Each row of a before or after table is a point. The points were changed in one or more steps. Then noise was added and the rows were shuffled. The steps act on columns, c1 being the first. Name the steps. A step turns or swaps two columns, mirrors them in a line or flattens them onto one, adds a multiple of one to another, or multiplies or shifts one. Angles are multiples of 10 degrees, from the lower column toward the higher: turns from -170 to 170, lines from 10 to 170 but not 90. Use the fewest steps. Two steps may share a column if one is a turn and the other turns, adds or multiplies; they go together, in the order done. Otherwise the lowest column goes first.

Before, 12 rows:
[[  5 -36]
 [-26 -23]
 [ -7 -71]
 [-35 -27]
 [ 44 -37]
 [-17 -85]
 [ 29  19]
 [ 24 -33]
 [ 15   5]
 [-52 -22]
 [ 17 -19]
 [-15 -52]]
After:
[[ 36  -2]
 [-15  33]
 [ 11 -53]
 [ 43  38]
 [ -2  13]
 [ 48 -25]
 [ 83 -31]
 [ 22  12]
 [ 66 -20]
 [ 21 -39]
 [ 39  19]
 [ 18 -33]]
Steps: turn c1 and c2 by 80 degrees

Before, 8 rows:
[[  2  16  63 -24]
 [  2 -16   3 -13]
 [  5  13 -21 -37]
 [ -5  11  41  39]
 [ -8  -1  -2  -9]
 [ -1  54  23   7]
 [ 60  27  17   9]
 [-25  14  47  12]]
After:
[[ -3  35   5  26]
 [-11 -12  33  47]
 [-55  -8   4  51]
 [  1  -9 -33  57]
 [ 11  -3 -34 -27]
 [-18 -20  -5   0]
 [  0 -34 -13   3]
 [120   3   8  19]]
Steps: multiply c1 by 2; shift c2 by -20; mirror c3 and c4 in the line at 50 degrees

Before, 8 rows:
[[ -8  41   2  14  32  25 -52 -19]
 [-18 -28 -53 -20 -40 -17  -1 -53]
 [-25  46 -40 -54  -3  55  29  -2]
 [ 42 -63 -31   3  43 -25 -60   0]
 [ -2   2  31 -28 -37  40 -43 -21]
 [-35 -45 -24 -37 -13  58   0 -42]
 [ 43  42  50  54 -12  73  24  39]
 [ -5  44  27   8  47 -29  30   9]]
After:
[[ 39  32 -38  52  -1 -57  38 -26]
 [-46 -40 -32 -23  18   0 -75 -19]
 [-30   2 -56 -15 -17 -25   8 -77]
 [-51   3 -27  60  -1 -38  19 -51]
 [-12  15  29  39 -16 -32 -34   3]
 [ 19  53   1  26  11  15 -38 -22]
 [ 65 -22  49  77  -7  57   0  62]
 [ 40  13  31 -32  17   7  27  25]]
Steps: turn c1 and c7 by -30 degrees; turn c1 and c2 by -60 degrees; add 0.5 times c3 to c8; swap c4 and c6; multiply c5 by 0.4

Before:
[[ -37  -11   37    5  -16   10   -5   17  -96   12  -28   38]
 [ -29  -22  -19   20  -33    7  -13  -41   23    2    6   19]
 [  41   52   29   45  -31    0  -15   -8  -10   14   67  -21]
 [  40  -18   -7   34  -36   -9   53  -23   11    9   31  -24]
 [  39   43    8  -17  -42  -27   93  -26   23  -25  -57   31]
 [  25  -21   -4 -119  -19  -74   19   46   39  -12    2   -9]
 [ -98    4    7   43  -22  -40  -13  -28  -14  -79   -8    5]
 [  39  -20  -17   33  -38  -14  -14   23    2   11   12    6]
 [ -46   -8   19   33  -35  -25   -7  -41  -10    3  -60   -2]]
After:
[[-103    3    4   39   -3   74   31  -40   -3   48   -8    3]
 [  24  -25   -8 -119   43   64   94   23   51  -21   -4  -10]
 [  44   59   28   41   16  -11  -21  -32   -2   -8   69  -24]
 [ -39  -10   41    2   25  -16  -17    3  -87   -3  -29   34]
 [ -43   -1   20   27   -2   17   24  -48    0  -14  -57    1]
 [ -32  -18  -18   21    1   -6  -22  -61   30    1   11   14]
 [  36  -20   -4   39    9    2   61  -42   22   -7   32  -27]
 [  43   43    7  -16   15   38  122  -46   31    8  -57   34]
 [  38  -19  -18   28   43    3    0   -8   11  -15   12    7]]
Steps: mirror c5 and c8 in the line at 70 degrees; add -1 times c6 to c7; turn c6 and c10 by 150 degrees; shift c9 by 10

Before (11 x 18):
[[  7 -71  -9 -15  16  36 -55  36  41 -18  16  -6 -56  37  34 -18  36   5]
 [-48  16 -13  50  36  35 -44 -19 -18 -32 -35 -59 -82 -28  30  -6 -15 -23]
 [  3 -50 -58 -36  10 -52 -45 -36 -47 -58  34 -33   9  -6  42  19 -32 -43]
 [-24 -14 -15  18  25  31  16  11 -40  11   7  24 -62  10 -49  20 -17 -11]
 [-37   3   2  -2 -39  15  41  29  51 -16 -13 -12 -24  23  47  48 -21   9]
 [-50 -53 -13 -26  23  20 -12   1  54 -16  23 -57 -24  -4  14  53  21  -9]
 [ 84 -17 -46 -48 -71 -13  18  14  -2   3 -25  -1  29  79   7  34   2 -58]
 [-34 -80   9 -34 -35  -6  79 -11 -28  42  33  -7 -25 -29 -36  34  16 -52]
 [ 49 -30 -64   8 -12  40 -28 -24  43 -18   7   2  24   2  22  -5 -38 -38]
 [-14 -56 -27 -53  19  10 -55   2  37  -3   6 -31 -27   0  61  44 -54  26]
 [-59 -61 -34   3  29  70  40  -2  -1 -16 -76  20  -9 -19  12  69 -37 -19]]
After (11 x 18):
[[-38  13 -40   2 -39 -59  44  26  31  14 -10  -9  10  23  44  37 -20  10]
 [-14  39 -46 -53  23 -65 -60   4   8   7   6 -30  17 -39  63  30 -56  39]
 [-28  17  24  15  23  20  12   9 -38  14   9  27  55   2 -45  37 -21 -17]
 [-45 -29   3  52  35   7 -43 -22 -18  28 -32 -54  46 -16  34  32 -12 -38]
 [-51  36 -51 -25  29 -47  -8   0  28  10  16 -55   8 -35  10  41  28 -12]
 [-55  37 -20   0  30 -25  36   2 -26   1 -82  23  -3 -48  11  95 -36 -29]
 [  5  33  -4 -34  12 -64 -45 -41 -74  13  32 -33 -47 -34  37 -37 -33 -61]
 [ 83  65 -24 -44 -74 -33  19  11 -38  -4 -26  -1 -19  51   7   6   0 -93]
 [ 10  83 -37 -14  16  17 -50  37  15  18  15  -4  32 -16  35  22  37  10]
 [ 48  24 -76  10 -12  10 -30 -25 -20   3   7   6 -31 -20  20  25 -39 -62]
 [-33  41  27 -34 -38 -14  78 -11 -10  -9  33  -9  46 -68 -35  10  21 -83]]
Steps: mirror c2 and c14 in the line at 70 degrees; turn c3 and c9 by 50 degrees; turn c6 and c16 by 60 degrees; add -0.5 times c15 to c6; turn c10 and c13 by 140 degrees; multiply c10 by 0.4; multiply c18 by 1.6
